Each row of a before or after table is a point. One or more steps were done to the points. Then noise was added and the rows were shuffled. The steps act on columns, c1 being the first. What was done? A step turns or swaps two columns, mirrors them in a line or flattens them onto one, adds a multiple of one to another, or multiplies or shifts one. Angles are multiples of 10 degrees, from the lower column toward the higher: turns from -170 to 170, lines from 10 to 170 but not 90. Use the fewest steps. Two steps may share a column if one is a turn and the other turns, adds or multiplies; they go together, in the order done. Otherwise the lowest column goes first.

Before (13 x 2):
[[   6  -53]
 [ -12   62]
 [ -26 -121]
 [ -55    9]
 [   7   37]
 [ -44   36]
 [  -4  -23]
 [ -39   65]
 [ -12  -22]
 [ -17   -7]
 [ -19   20]
 [ -31   28]
 [ -22   29]]
After (13 x 2):
[[ -39  -36]
 [   7   49]
 [  15   31]
 [ -14   45]
 [ -18   -5]
 [  10   55]
 [  48   43]
 [ -29    1]
 [ -15    3]
 [  25   62]
 [  38   13]
 [-124  -36]
 [  13   30]]
Steps: turn c1 and c2 by -60 degrees

Before (9 x 3):
[[  2   3 -28]
 [121  44   9]
 [ 33  31  35]
 [-17   8   1]
 [ 21  32   5]
 [ -5  31   9]
 [ 57  36 -18]
 [  5 -94  24]
 [ 24  43  18]]
After (9 x 3):
[[  11    1    2]
 [   9    0  -27]
 [ -27    0    7]
 [   6    0   15]
 [ -37    0  -48]
 [ -34   -1 -117]
 [  -3    0  -21]
 [  21    0  -13]
 [  23    0  -43]]
Steps: turn c1 and c3 by -110 degrees; multiply c2 by 0

Before (14 x 6):
[[-39  47  -2  21 -79 -32]
 [ 12  37  -2  71 -76 -44]
 [-13 -77 -45  -4  24  51]
 [ -2 -10 -79  32 -37  36]
 [-24  19 -61   9 -47 -52]
 [ 20  18 -14  -4 -40  11]
 [ -4 -34  -8 -70  41  14]
 [ 19  19  13 -37  52   9]
 [-10 -38 -64 -14  -5  -3]
 [-22 -73  24 -80  22 -26]
 [-86  10 -71 -25 -23  16]
 [-20  -6 -41 -46 -50   1]
 [-29  -5 -70  -3 -17  33]
 [ 21  62  50  20   6 -45]]
After (14 x 6):
[[ 36  40  -2  69 -73 -46]
 [ -3 -73  27 -79  26 -30]
 [ 39  15 -23  -3 -37  13]
 [-12  -9 -93  -5 -17  32]
 [ 39  22  20 -39  49   5]
 [ 42  53  61  26   9 -44]
 [  8 -43 -86 -16  -6   3]
 [ -1  -8 -52 -45 -52   0]
 [ 23 -15 -99  34 -37  39]
 [  6 -73 -65   3  22  47]
 [-17  51  -3  25 -74 -29]
 [ 16 -29  -6 -70  44  14]
 [-64   8 -92 -25 -23  16]
 [ -6  22 -82  10 -51 -55]]
Steps: shift c1 by 20; multiply c3 by 1.3

Before (14 x 9):
[[-22   5   2  -5 -21  19   6   8   2]
 [  3  18   3  -8   5   4  -2   4   2]
 [ -1  13   6  75 -18   4  -6  -4  10]
 [ -6 -47 -10 -10   6   7   6  12   5]
 [  3  18   7   2   2  -3   1   4  20]
 [ -4  -7  -5   8   3   1 -20   5   7]
 [-31   9   4  16   4  17  13  10   2]
 [  3   8   5   4   1  16  -6   9   9]
 [ -5  18 -16   6  -4  19  10  -3   1]
 [ -2  11  -4   2  -2  -3   1  20  -4]
 [  3 -26   6  -8 -14   7  -4  -1   1]
 [  0  10   6 -10   1   4 -35  -1  23]
 [-12   2  -3  -2  -4 -17  10  -2   3]
 [-17  15  -5 -15  -7  16  -2  24  26]]
After (14 x 9):
[[ -6  11  10 -17   1  15 -45  -9 -54]
 [  5  -6  -3   7  -5   6   5 -17 -51]
 [-21   4 -14  -8  14   2   6 -22 -57]
 [  2   1 -13 -15   6  -5 -28  -5 -59]
 [ -1   0   3   2   3  32  13  -1 -63]
 [-11  10  -1  -2   6   7   2  19 -58]
 [ -2  -9 -16 121  10  -8  13  -4 -49]
 [  1 -35  -3 -16  -3  -3   6  -3 -36]
 [ -5   9   8  10  13 -13  19 -16 -60]
 [ -3 -20   6  13   2   6 -10  -1 -54]
 [  3   0  -5   2  -7   9  19  -1 -41]
 [-15  -3   0 -25   7  29  14 -24 -34]
 [-30  12  -2  25  -6   9  12 -19 -60]
 [  4  -5  -1 -13  -3   4  18  -6 -58]]
Steps: mirror c2 and c7 in the line at 50 degrees; turn c3 and c5 by -140 degrees; multiply c4 by 1.6; turn c6 and c8 by -110 degrees; multiply c6 by 1.6; shift c9 by -60

Before (11 x 11):
[[  34  -59  -13  -39  -20   48   38  -44   42  -21   67]
 [ -14  -17   12   13   12  -16   -8   21   45  -53 -108]
 [ -23  -29  -29   45  -62   25   23  -51   -2   54   83]
 [  13  -63  -31   16    0   45  -27  -65   -9   29  -10]
 [   1  -59  -44   18   12  -21  -12  -19  -21   -5   63]
 [ -43   22  -13   56   28    6  -24  -75  -16  -28   -3]
 [ -72  -29   -8  -59   45   11  -16    2    6  -28  -86]
 [  24   87  -19   -4   21  -24  -24   14   44    2  -65]
 [  -3  -87   42  -11  -17   43  -32  -39   12   23   85]
 [  11   37   13   26   47    7   31   12  -17    1  -53]
 [   1   39  -22   14    5   59  -27   44   13  -39  -56]]
After (11 x 11):
[[ -29  -26  -26   41   10   29   63  -49  -25   57 -107]
 [ -73  -26   -1  -57    2    7  -39    6   12  -23   95]
 [   4  -89   45  -10  -22   43  -82  -33  -35   19  -80]
 [  32  -61    9  -43  -15   50   97  -41   18  -22  -63]
 [  13  -63  -37   17    5   47  -66  -62  -44   26    9]
 [ -29  -17   32   15   46  -16  -20   22   48  -56   97]
 [  11  -55  -46   19  -45  -14  -33  -23   -6   -5  -50]
 [  13   89    4   -4   12  -21  -60   10   61    5   67]
 [  14   42    5   23  -14    5   75   11  -13    3   70]
 [ -41   28  -22   52  -17   12  -60  -72  -56  -25   14]
 [  -8   33  -10   11   22   56  -69   41   54  -43   46]]
Steps: turn c5 and c11 by 150 degrees; add -0.3 times c5 to c1; turn c3 and c9 by -30 degrees; add 0.7 times c8 to c9; multiply c7 by 2.5

Before (13 x 14):
[[-41  38 -12  24 -21 -30 -33  42  78   7  15 -10 -16  -2]
 [-25  -8 -17 -26 -13 -12  54 -15  -5  41 -30 -30  12  -3]
 [-48  57 -21  10 -19 -25 -17  53  29  12  16  34  -3 -54]
 [-21 -39   0 -21 -55  27  39 -15   1 -38  -9  -4  33  -1]
 [ -1  37 -58  14  33  44 -65 -21 -25 -27  37   7   5  48]
 [  3 -19  -7 -67 -16   7  28  28  32   6 -24 -11  19 -17]
 [-41  53  13 -15 -26 -21 -76   1  25  24  22  12 -11 -12]
 [-27  21   2 -28 -44  50  39  25   5  -1 -32 -23  -9  -4]
 [ 39  25 -27  47  21  59 -43 -42  -1  18  -5  57  14  31]
 [ 15  37  18 -21   0   0  40   3  -6   2  13 -26  38  25]
 [  4 -18   4 -35 -43 -10  53  49 -23  28  10 -24  -6  26]
 [ 20  -9  -1 -11 -20  17  -3  -2 -17  23  22 -67  27 -24]
 [ -5   9   4  44  61  49 -74 -13 -32  -8   1  18  22  33]]
After (13 x 14):
[[  41   24    0  -36   65  -22  -10    0  -10  -39  -84   -6   34   -1]
 [  22  -26   19  -35   -3   -1  -38   -5    6    1   76  -26   37   26]
 [ -57   -5  -27   75   25  -57   -6   83  -18   17   65   57   12   31]
 [  18  -36  -21   16  -36   33   48 -101  -17   13  122   31   -4  -54]
 [  19   28   -6 -107  -14    4  -20  -57  -32    7  -24  -12   19  -19]
 [ -31  -39   14  -22   22   28   82  -13  -16   26  105   13  -12  -11]
 [   2  -27  -14   40  -25   57   52  -83  -62    8   76  -10  -14   -2]
 [  37   -3    3  -55  -11    2  -38 -109   26   29  -52  -25   -5   27]
 [ -16  -17   -1  -18   19  -22  -14   -5   12   23  -43  -67   27  -25]
 [  58   31  -17  -42   28   11  -15   21   10   41    6  -32   11   -4]
 [ -53   -3    2   68  -38  -57   53   54   12   -9   20   19   21   34]
 [ -51  -46  -59   23   -8  -49   43   51   10  -28   56    7    5   51]
 [  49   24    1  -44   14  -47   -4  -66  -22   -1   78  -24  -10   -4]]
Steps: turn c1 and c7 by -130 degrees; turn c2 and c11 by 110 degrees; multiply c11 by 2.5; multiply c4 by 1.6; multiply c8 by 2; turn c5 and c8 by 150 degrees; turn c6 and c9 by -160 degrees

Before (8 x 20):
[[-18  47 -21   4  39  13  42 -61 -34  49  55 -15   5   3 -26 -17  -7   7
   32 -18]
 [ 25  57 -33  52  -6   2 -49 -41 -24 -33  53  30 -23  13  30  -9  91  30
   85  70]
 [  4 -34  -4  31 -29 -34  17 -46  26 -59 -56 -12  86 -30  44 -29  17  60
   12  74]
 [ 16  71  17  70 -38 -20  -7 -87 -31  -7 -13  13 -10  18  -2  13  18  18
   67  34]
 [ 18  56   4 -26  41  -2  21 -17 -34  10  64 -41  17  -8  48  76  -5  54
   55 -19]
 [ 57 -49  76 -48  76  55  88  35  20 -12 -68   4  54 -64  71  36 -39 -31
  -13 -30]
 [ 41 -79  54 -55  56  31  61  44 -23  13 -38 -91  -1 -50  43  38 -59  -9
  -40 -41]
 [-30   9 -31  64 -12 -61 -18 -40 -25 -27 -39  35  31   9  66 -36   4  23
   41  14]]
After (8 x 20):
[[-30  11 -22  12 -16 -59 -31  80 -25  -1 -36 -53 -24   7  70 -25  16   7
   36  14]
 [ 40 -83  67 -19  53  31  49 -73 -17  -3 -40  92  54 -49  47   5  16   2
  -47 -35]
 [ 50 -46  94 -23  75  42  74 -57   8 -24 -62   9   7 -64  72  37  51 -27
   -9 -31]
 [-18  50  42  56  43  18 -15  25 -40  18  53  14  -2  10 -19 -21   7  27
   33 -24]
 [  4 -36  19  35 -22 -33   0  42  18  13 -57  -1 -56 -29  32 -28  49  23
   11  69]
 [ 30  58 -50  21  -6   6 -33  68 -31   8  56 -28 -66  18  31  -5 -48   7
   79  74]
 [ 14  52  20  21  40  -3   6 -19 -36  30  61  65   0 -17  45  63  13  47
   63 -19]
 [ 25  72  -4  52 -35 -20  11  96 -37   9 -10 -11 -12  22  -7  15 -17  16
   64  35]]
Steps: swap c3 and c7; turn c4 and c8 by 110 degrees; flatten c10 and c18 onto the line at 60 degrees; mirror c12 and c16 in the line at 80 degrees; turn c13 and c17 by 120 degrees; multiply c17 by 0.7

Before (8 x 32):
[[-25  38  -1  11  10   9 -22   5   9  22  15  15 -58  34  -2 -31  15  16
  -24 -24  -7  33 -26   3  30 -15 -15  24 -11 -24  28 -12]
 [  8   8 -15 -12  10   4 -46  18 -21  -7  23  -1  16  -2 -43  -3  -8  16
  -45   5 -23  15  30   9   6  -4  10  17  19 -22  -2  35]
 [  6 -26  34  -1  -4   3  33   0  -4  12 -21  -2 -20 -10  27   8   3 -30
   19  -9   7 -22   1  25 -10   7  -1  -2 -17  -1   0   2]
 [-19 -13  24  -7 -16   4  32  24 -19 -19 -11  -5  20 -19  10  -8  -1  13
    6   3  10  -2 -10  18   0  18  -1 -12   8 -13   9  -3]
 [ -2 -43  24   0 -12  18  27 -14 -22   1  10 -20  11 -17   3   2   3 -12
    2  26  18  15  10  -7  20  25  -6  -1  11 -10 -17  10]
 [ -2 -39   7  -1   4   9  14  18 -12 -16  -6   4  19  -6   6  18  -1   2
   19  16   9  -6 -22   7 -15  15   1 -12 -34   0  -6  -1]
 [  5  17 -24 -12   6  -6 -57  37 -23 -13   0  -2 -24   5 -41  20   3   1
  -14  -7 -21  21  16  13   4  16  18  16  24 -18 -19  16]
 [  6 -26  20 -17   8 -11  28 -27 -12  -4   3   1  19 -11 -15  -3   6 -12
   14  14   0  -4 -16  11  -3   2 -15  13  16  -4  -9  -1]]
After (8 x 32):
[[ -7  35  24  -5  -5  18  26 -14  -5   1  -9 -22  12 -17   3   3  12 -12
  -27  26  21  14  35  -3  21  26  -5  -1  11 -10 -18  20]
 [  5   4   7   4   1  10  14  18  -1 -15   5   4  19  -6   6  17  -4   1
  -69  16  11  -6  -7  -1 -16  14   1 -12 -33   0  -6  -3]
 [ 10  60 -15  -1   1   5 -46  18   3  -7 -26  -1  16  -1 -43  -2 -13  16
  121   5 -20  15  26   8   7  -3  11  18  20 -21  -2  36]
 [  4   3  -2 -17  18   9 -23   5   2  22  -9  16 -58  34  -1 -32   2  16
   82 -23  -8  34 -41 -25  30 -16 -15  25 -11 -24  28 -20]
 [ 13   6 -23  11   5  -5 -58  37   3 -13  -7  -1 -25   4 -40  21  -2   0
   45  -6 -17  20  32   4   4  16  18  15  23 -17 -19  17]
 [ 24  -6  34  10  -1   3  32   0  -1  12  18  -2 -20  -9  27   7   5 -30
  -62  -9   7 -21   9   6 -11   6  -1  -2 -18  -1   1   2]
 [ 18   2  24  11 -11   3  32  24  -2 -19   6  -5  20 -18  10  -8  11  12
  -22   4  13  -2   8 -19  -1  19  -1 -11   8 -13  10  -1]
 [ 11   1  19  13   9 -12  28 -27   1  -3 -11   0  19 -10 -15  -3  -2 -12
  -49  14   1  -4 -13   6  -3   3 -16  14  15  -4  -9  -1]]
Steps: swap c1 and c24; multiply c19 by 3; turn c2 and c19 by 150 degrees; turn c4 and c11 by 150 degrees; turn c5 and c17 by -50 degrees; flatten c9 and c21 onto the line at 100 degrees; add -0.5 times c12 to c32; add 1 times c26 to c23
